Each row of a before or after table is a point. The points were changed in one or more steps. Then noise was added and the rows were shuffled. The steps act on how far a point lies along the listed directions, d1 being the first. Name the steps. A step turns or swaps two directions, mirrors them in a line or flattens them onto one, adds a multiple of one to another, or multiplies one. Angles are multiples of 10 degrees, from the lower direction toward the higher: turns from -170 to 170, lines from 10 to 170 but not 90. Use the fewest steps. Two steps may share a direction if one is a turn and the other turns, adds or multiplies; they go together, in the order done. Otherwise the lowest direction goes first.
In the rows, 128 means zero.

Directions:
(1): [165  90]
(2): [90 91]
Before (11 x 2):
[[132 116]
 [116 126]
 [134 111]
 [113 154]
 [164 189]
 [211  94]
 [177 147]
 [147 122]
 [163 137]
 [153  56]
 [188 176]]
After (11 x 2):
[[130 108]
 [173 143]
 [186 174]
 [167 195]
 [116 127]
 [141 118]
 [130 113]
 [137  41]
 [121 156]
 [157 134]
 [194  77]]
Steps: add 0.3 times d1 to d2

Directions:
(1): [198 105 178  98 129 158 163 111]
(2): [107 167 123 152 170 204 161 134]
(3): [175 142  90 100 195 121  85 142]
(4): [105 133 181  95 117 159  72 179]
(5): [165 210 141 151  89 123 105 109]
(6): [129 121  68  81  77 177 117 109]
Before (14 x 8):
[[137 128 142 107 198 150 124 155]
 [150  83 144 112 143 147 128 118]
 [126 107 126 121 181 138 121 139]
 [142 120 180  83  74 149 100 126]
 [148 100 173 115  95 103  91 141]
 [147 154  93 136  95 109 126 100]
 [135 186  74 168 120  78 117 102]
 [126 128 159 110 105 150 126 125]
 [135 161 147 159 181 144 166 139]
 [111 184 113 184 103 101 118 108]
 [166 145 153 140 107 131 119 134]
 [150 180  76 141 122 126 113 121]
 [ 80 128 126 125 141 157 122 154]
 [113 137 144 141 165 166 140 133]]
After (14 x 8):
[[169 146 106 127  95 116 136  95]
 [101 142 129 145 164 164 136 136]
 [ 87 119 125 114 124 172 130 148]
 [155 153 155 158 113 118 114 141]
 [138 118  96 113 212 134  93 146]
 [142  93 150 132 167 123 117 131]
 [111 171 111 162 184 133 145 143]
 [149 147  99  99 247 138  80 169]
 [106 127 188 128  97 139 144 126]
 [167 183  45 133 115 106 111  90]
 [128 105 176 132  92  91  92 145]
 [103 168 104 164  56 132 129  89]
 [125 115 227 113  76 130 122 129]
 [195 182  71 112 147 137 106 117]]
Steps: turn d1 and d6 by -60 degrees; multiply d3 by 2.5

Directions:
(1): [142 155 141 120 136  74 143  73  44 160  93 138]
(2): [ 88 152 100 137 151  74 203 168 150 166 161 141]
(3): [156 128 118 245 137 115 125 117 141 114 113 163]
(4): [206 124 145 134 118 183 174 157 115 192 135 119]
(5): [119 194 112 146  84 134 147 159 125 102  69  62]
Before (8 x 12):
[[ 38 185 112 106 128  55 107 119 106 101  71  88]
 [ 88 143 129  72 124 123 145 157 135 159 147 108]
 [119 146 111 247 124 127 117 160 162 104 121 161]
 [143 203  92 220  95 116 141 157 131 102  67 103]
 [135 172 149  62 112 118 152 128 102 135  99  93]
 [100 166 107 130 127 109 160 161 154 125 111 100]
 [121 151 110 236 158  87 200 148 149 143 149 142]
 [106 122 139  63 129 104 142 114  91 156 151 104]]
After (8 x 12):
[[ 98 168 108 130 129 100 159 154 143 125 106 105]
 [118 148 107 236 156  91 196 152 161 137 152 141]
 [144 203  93 221  94 119 143 159 132 105  67 103]
 [101 211 137  99 130  31 151  79   9 176  37  95]
 [151 166 152  63 109 137 162 142 111 146 105  90]
 [126 121 145  63 128 117 154 121  85 173 151 102]
 [105 152 109 245 128 107 110 146 151  93 114 165]
 [ 82 142 128  70 124 119 143 155 137 153 146 106]]
Steps: turn d1 and d4 by 50 degrees; multiply d1 by 1.6
